Each row of a before or after table is a point. One or more steps were done to the points. Then noise was added and the rows were shuffled. The steps act on columns, c1 being the first. Write out the steps. A step turns or swaps two columns, mirrors them in a line or flattens them onto one, adds a multiple of one to another, or multiplies or shifts one. Angles are multiples of 10 degrees, from the lower column toward the higher: turns from -170 to 170, lines from 10 to 170 but not 90. Use the fewest steps. Two steps may share a column if one is a turn and the other turns, adds or multiplies; they go together, in the order done. Otherwise the lowest column goes first.

Before (13 x 3):
[[ 26  19 -28]
 [-27 -15   3]
 [ 24 -56 -47]
 [ 19 -34   4]
 [-20  11  15]
 [-83  26   7]
 [ 11  95 -49]
 [  4 -20   4]
 [-80 -49   0]
 [  6 -57  -3]
 [ 15  61  15]
 [  8 -67   8]
 [  2 -18 -14]]
After (13 x 3):
[[  6 -58  -3]
 [-22  12  12]
 [ 12  60  17]
 [  6 -66   9]
 [ 20  96 -47]
 [ 30  19 -22]
 [-83  25  -8]
 [-26 -15  -1]
 [ 32 -56 -43]
 [  3 -18 -14]
 [-78 -50 -14]
 [  3 -20   4]
 [ 18 -35   7]]
Steps: turn c1 and c3 by 10 degrees

Before (10 x 6):
[[ -4  -1  -2  27  10  19]
 [-29 -11  20 -79   2  29]
 [  9 -18  39  28   2   8]
 [ -2  47  28  -1  17  -1]
 [  9  -7 -11 -95 -10  21]
 [  0  12  27   0 -31   3]
 [-27   7  12   9   6 -14]
 [  2 -16   2  16 -17   2]
 [  8 -12  -5  26   3   3]
 [-18  30  -5  36   3  30]]
After (10 x 6):
[[-29 -12  23 -68   1  58]
 [ -1  49  30   9  20   2]
 [-18  28  -5  44   3  50]
 [  9   1 -12 -84 -10  10]
 [  3 -14   6  27 -19  -3]
 [ -5   1  -4  36   9  22]
 [  1  15  28  12 -31   0]
 [  5 -18  38  38   1  -1]
 [ 11 -13  -5  37   1  -5]
 [-28   6   9  19   6  12]]
Steps: add -1 times c1 to c6; shift c4 by 10

Before (13 x 11):
[[-16  11 -32  23  30  34  47 -22 -25  29  14]
 [-83  34 -53  23   0 -32 -40 -13  29  -8 -21]
 [  2 -21 -30   0   6   2  25  16 -19   3  24]
 [-44  25 -95   1  22 -10 -22  18  32 -66   0]
 [ -7 -12 -30 -42  -1   2 -24   6  15 -19 -52]
 [-83  83 -25   9 -29 -40   5 -10 -16 -18   1]
 [-17 -23  19 -49  16  26 -37  -1  17 -17   7]
 [-23   2  -3   8  33   0  20  36 -41  29  26]
 [-20 -22  -9   2 -40  37 -17  34  25 -53 -40]
 [  4   3  -6  13  14   5 -18  14  13 -53 -35]
 [ 29 -42 -21  21   9   2  32 -15 -24   3  28]
 [-41  83 -39   7 -16 -40 -10   9  36  14  22]
 [-36  -6 -13   9  19 -12  52  19  13 -19   1]]
After (13 x 11):
[[-17 -22  23  64 -40  35 -16  35  30 -54  32]
 [  5 -22  21  62   8  -1  24  16 -22   1 -33]
 [  3   4  19  71  12   5 -20  14  12 -52  30]
 [ -8 -14  46  17  -1   3 -24   7  14 -18  40]
 [-19  10  24  82  33  35  49 -22 -27  28 -24]
 [-24  -1 -10  68  32  -2  21  34 -39  31 -27]
 [-34  -6  13  67  18 -14  52  18  10 -20  -4]
 [-43  27  87  59  21 -13 -25  20  29 -65 -33]
 [-12 -20 -21  14  16  26 -37  -2  19 -18   2]
 [-41  84  27  69 -14 -42 -13  10  36  15 -34]
 [ 27 -40  11  81   8   0  32 -16 -22   5 -37]
 [-83  83  25  68 -31 -40   4 -11 -18 -18  -8]
 [-85  34  56  81   2 -35 -39 -13  28 -11   1]]
Steps: turn c3 and c11 by 160 degrees; shift c4 by 60

Before (9 x 18):
[[-33   6 -23  14  10  26  -8 -23 -11 -25 -63  32  11  24  10  29  62 -23]
 [-30  23 -31 -14 -17 -40 -31  49   8  34 -21   6  28  16  -9  26  -4 -41]
 [ 22   2 -39 -15  29  23 -20  27  17  36  29  36  15 -17 -18   4  94   2]
 [-21  -1 -40  31  36  21   5 -25  14 -14 -15 -38  16  12  -7  41 -18 -10]
 [-37  27   4  33 -95 -32   8  -1  -4 -32   0   6 -59 -24 -32   3 -13 -33]
 [-22  43 -16  19  29  30  12  -9   0  29 -33  -5  -6 -21  10   3 -19   1]
 [-29   8  56 -11  35  12 -25 -31 -16   0 -38 -32 -86  -8   3 -34 -22  -6]
 [-22   0 -30  24 -80  18  -4   1  22  18  21  15  32  29   5   4 -24 -23]
 [ 42  27 -20  25  10 -17  -9  -6  22  15  -4 -57  30  -4 -47  20  32 -19]]
After (9 x 18):
[[-22  43  16  17  28  30  12  -9  -2  29 -32   0 -11 -21  10   4 -20   1]
 [-36  27  -6  13 -94 -34   7  -1 -34 -31   0  -4 -56 -23 -31   3 -13 -34]
 [-29  24  28  -5 -17 -39 -31  48  21  35 -21 -17  24  15  -8  26  -4 -41]
 [ 43  28  38  28   9 -17  -9  -6  33  15  -4  47   5  -4 -48  20  31 -20]
 [-32   6  10  19  10  25  -8 -23  -3 -25 -63 -37   9  24  11  28  61 -23]
 [-24   0  23  28 -79  19  -3   1  35  19  20 -25   7  28   6   3 -23 -23]
 [-28   8 -40 -33  36  12 -25 -31 -57   0 -39  49 -59  -8   2 -34 -21  -7]
 [-20  -1  50  31  36  22   6 -24  20 -13 -14  23  -4  12  -8  43 -19 -11]
 [ 23   1  25 -12  29  23 -19  27  23  37  28 -47   9 -15 -18   3  94   2]]
Steps: turn c3 and c12 by 160 degrees; turn c9 and c13 by -30 degrees; turn c4 and c13 by -20 degrees
